Each row of a before or after table is a point. One or more steps were done to the points. Then noise was added and the rows were shuffled. The steps act on columns, c1 being the first. What was done? A step turns or swaps two columns, mirrors them in a line or flattens them onto one, adds a multiple of one to another, or multiplies or shifts one. Angles are multiples of 10 degrees, from the lower column toward the higher: turns from -170 to 170, lines from 10 to 170 but not 90. Use the fewest steps. Two steps may share a column if one is a turn and the other turns, adds or multiplies; they go together, in the order done. Otherwise the lowest column goes first.

Before (11 x 3):
[[-0.07  0.13 -0.31]
 [ 0.43 -0.15 -0.13]
 [-0.15  0.69 -0.59]
 [ 0.43  0.47  0.00]
 [-0.41  0.07 -0.03]
 [-0.45  0.43 -1.19]
 [-0.16  0.02  0.06]
 [-0.62  0.27 -0.14]
 [ 0.04  0.78 -0.43]
 [-0.03  0.63 -0.22]
 [ 0.21  0.34  0.14]]
After (11 x 3):
[[-0.43  0.08 -0.06]
 [-0.06  0.19 -0.31]
 [-0.46  0.56 -1.16]
 [ 0.41  0.58 -0.02]
 [-0.63  0.36 -0.15]
 [ 0.19  0.47  0.13]
 [-0.03  0.82 -0.25]
 [-0.18  0.87 -0.58]
 [-0.13  0.02  0.07]
 [ 0.44 -0.19 -0.13]
 [ 0.05  1.03 -0.42]]
Steps: multiply c2 by 1.3

Before (12 x 8):
[[-0.28 -0.38  0.14  0.22  0.00 -0.26 -0.17  0.00]
 [-0.33 -0.28 -0.16 -0.44 -0.07  0.14 -0.18 -0.14]
 [ 0.02  0.14  0.21  0.01  0.01 -0.10  0.20  0.01]
 [ 1.00 -0.10  0.01 -0.07 -0.06 -0.10  0.13  0.21]
 [ 0.32  0.19  0.38  0.38 -0.22 -0.54 -0.23  0.02]
 [-0.21  0.16  0.28  0.34 -0.06  0.13 -0.35  0.07]
 [ 0.61 -0.13 -0.01  0.35 -0.02  0.08 -0.24  0.16]
 [-0.14  0.12  0.26 -0.12  0.18 -1.70 -0.17 -0.14]
 [-0.05 -0.12 -0.21 -0.55 -0.02 -0.23  0.16  0.55]
 [-0.29  0.11  0.17  0.27 -0.07  0.15  0.52  0.22]
 [-0.36  0.01  0.22  0.16  0.40  0.10 -0.08  0.06]
 [-0.17  0.00 -0.88  0.34  0.28 -0.04 -0.29 -0.13]]
After (12 x 8):
[[-0.36  0.26  0.28 -0.10 -1.58  0.64 -0.17  0.28]
 [-0.59 -0.53 -0.19 -0.44  0.17  0.00 -0.18  0.81]
 [ 0.05  0.27  0.21  0.02 -0.03  0.05  0.17 -0.02]
 [-0.53  0.02  0.21  0.19 -0.14 -0.39 -0.11  0.96]
 [ 0.39 -0.24 -0.22 -0.56 -0.19  0.11  0.13  0.41]
 [-0.27  0.23  0.14  0.24  0.17  0.03  0.54  0.84]
 [-0.44 -0.76  0.12  0.26 -0.22  0.11 -0.19  0.70]
 [-0.24  0.37  0.28  0.32  0.18  0.00 -0.37  0.58]
 [-0.38 -0.01 -0.92  0.33 -0.21 -0.16 -0.27  0.36]
 [ 1.09 -0.27  0.01  0.35  0.09 -0.04 -0.29 -1.50]
 [ 1.70 -0.21  0.02 -0.07 -0.05  0.07  0.12 -2.48]
 [ 0.54  0.40  0.34  0.40 -0.36  0.42 -0.22 -0.82]]
Steps: multiply c1 by 3; turn c1 and c8 by -60 degrees; multiply c2 by 2; turn c5 and c6 by -120 degrees
